Each row of a before or after table is a point. The points were changed in one or more steps. Then noise was added and the rows were shuffled. The steps act on columns, c1 being the first. What was done? A step turns or swaps two columns, mirrors them in a line or flattens them onto one, adds a multiple of one to another, or multiplies or shifts one. Angles are multiples of 10 degrees, from the lower column toward the higher: turns from -170 to 170, lines from 10 to 170 but not 90. Use the fewest steps. Two steps may share a column if one is a turn and the other turns, adds or multiplies; they go together, in the order done. Otherwise the lowest column goes first.

Before (12 x 3):
[[ 22  -4 -23]
 [ -5 -10  17]
 [ 26  -1 -22]
 [ 11  -6  23]
 [-28 -13 -13]
 [ 20 -15  31]
 [ 20   7  41]
 [  7  -3 -11]
 [ 11 -12 -18]
 [  9  20  -3]
 [ 17  -2   1]
 [ -2  -8 -17]]
After:
[[ 36 -45  11]
 [ 13  -6 -10]
 [  4  59  -9]
 [  6  -3 -33]
 [-13 -24 -12]
 [ 23 -19  11]
 [-30 -39   8]
 [  7 -31  17]
 [ -2 -10 -14]
 [ 41  20  19]
 [ -3 -36 -20]
 [  2 -11 -32]]
Steps: turn c1 and c3 by -40 degrees; multiply c2 by 3

Before:
[[ 16  57   3 -42  43 -18]
 [ -1  16  -2 -22  25 -28]
 [ -8 -25  -3  -5  -9  -8]
 [ 19  17  21   3 -24   5]
 [ 17  10 -39   1  -2 -44]
 [ 13  -5  15  17 -42   1]
 [ 46 -12 -19  11  10   6]
 [ 12  24  -8  31  -2  29]
 [ -7 -60  26  13  25 -33]
 [ 22  16  50  -4   7  -7]]
After (10 x 6):
[[ 50  -2  -3  11  10 -13]
 [ 13  36  -2  30   1   5]
 [-16 -57  23  12  25 -36]
 [ 10  12  24   4 -25  10]
 [ -4 -14  -2 -21  24  26]
 [  6  -1  18  17 -44  -8]
 [ 11  13   8 -42  43  59]
 [ -7 -18  -6  -7  -9 -18]
 [  6   3  54  -2   7  17]
 [ 30 -34 -31   2  -3  31]]
Steps: turn c1 and c3 by 20 degrees; mirror c2 and c6 in the line at 30 degrees

Before (8 x 9):
[[ 18  15  55 -54  32  27  -2  12   5]
 [-16  22   1  15 -30  -9 -22  10   5]
 [-15  30  -4   0 -60  15 -11  -7 -42]
 [ 21  29   3  19  10   1 -21 -50 -15]
 [-20 -48  13 -25   9   4   2  -3   9]
 [-17  25  -7  15  17  22 -21  -1   6]
 [ 31 -60  11  20  31  18  -8 -18   4]
 [-19  13  22   8  16   0   5  11  -9]]
After (8 x 9):
[[-18 -32  10  -4 -30   2  -4   6  15]
 [ 32  36 -19   1  27   3  47 -19  19]
 [-19  -5  -5   9  16  19 -12   8   9]
 [-16  37  -8 -10  10  13  36   0 -24]
 [-18 -29 -11  38 -58  -9 -17  -5 -10]
 [-15 -34 -14  -4  15 -15  -7  -1  12]
 [ 21 -11 -43 -14  28  43  -8   9 -55]
 [ 24 -39  -5  19  10   4 -10 -47  16]]
Steps: turn c2 and c7 by -130 degrees; turn c3 and c6 by 110 degrees; turn c4 and c9 by 80 degrees

Before (8 x 11):
[[-20  20 -15 -19  15  19   0  16 -15  -6  17]
 [ 26  15  -4   1  31   2 -18  21  -9  13  -3]
 [-15   4  -2  19   3  16   2  15  -7 -10   7]
 [ -7  -6 -10   7  15 -10   6 -60 -11   2   4]
 [-13 -31   0  -6  -2   0 -13  -1  -3 -11   6]
 [-14 -50 -15  20   6  -6   0  -8 -13  13  -2]
 [ -1  18  -3  -7   7  36   5  10  -3   1   1]
 [ 24  11  -7  17   0  -6   6   3  52  13   7]]
After (8 x 11):
[[-14  10   1   4  -2  24   1  12  -8 -10  10]
 [ -9   2  -8 -12 -11   3  11 -60 -11   2  -7]
 [ 23 -25 -11 -14  -4  12  -3   2  52  12   8]
 [ -1  19  -3  35  -7  11   5  10  -3   1   1]
 [ 25  21  -9   2  -4   2  32  21 -10  14   1]
 [-16 -40 -13 -16  -3  14   4  -8 -14  13  -3]
 [-14 -29   2   3   9  -4   3  -2  -2 -12   7]
 [-23  31 -11  26  -7  -7  13  14 -16  -5  20]]
Steps: turn c1 and c3 by -10 degrees; add -0.7 times c9 to c2; mirror c4 and c6 in the line at 60 degrees; multiply c7 by 0.7; turn c5 and c7 by 120 degrees; turn c8 and c11 by 10 degrees
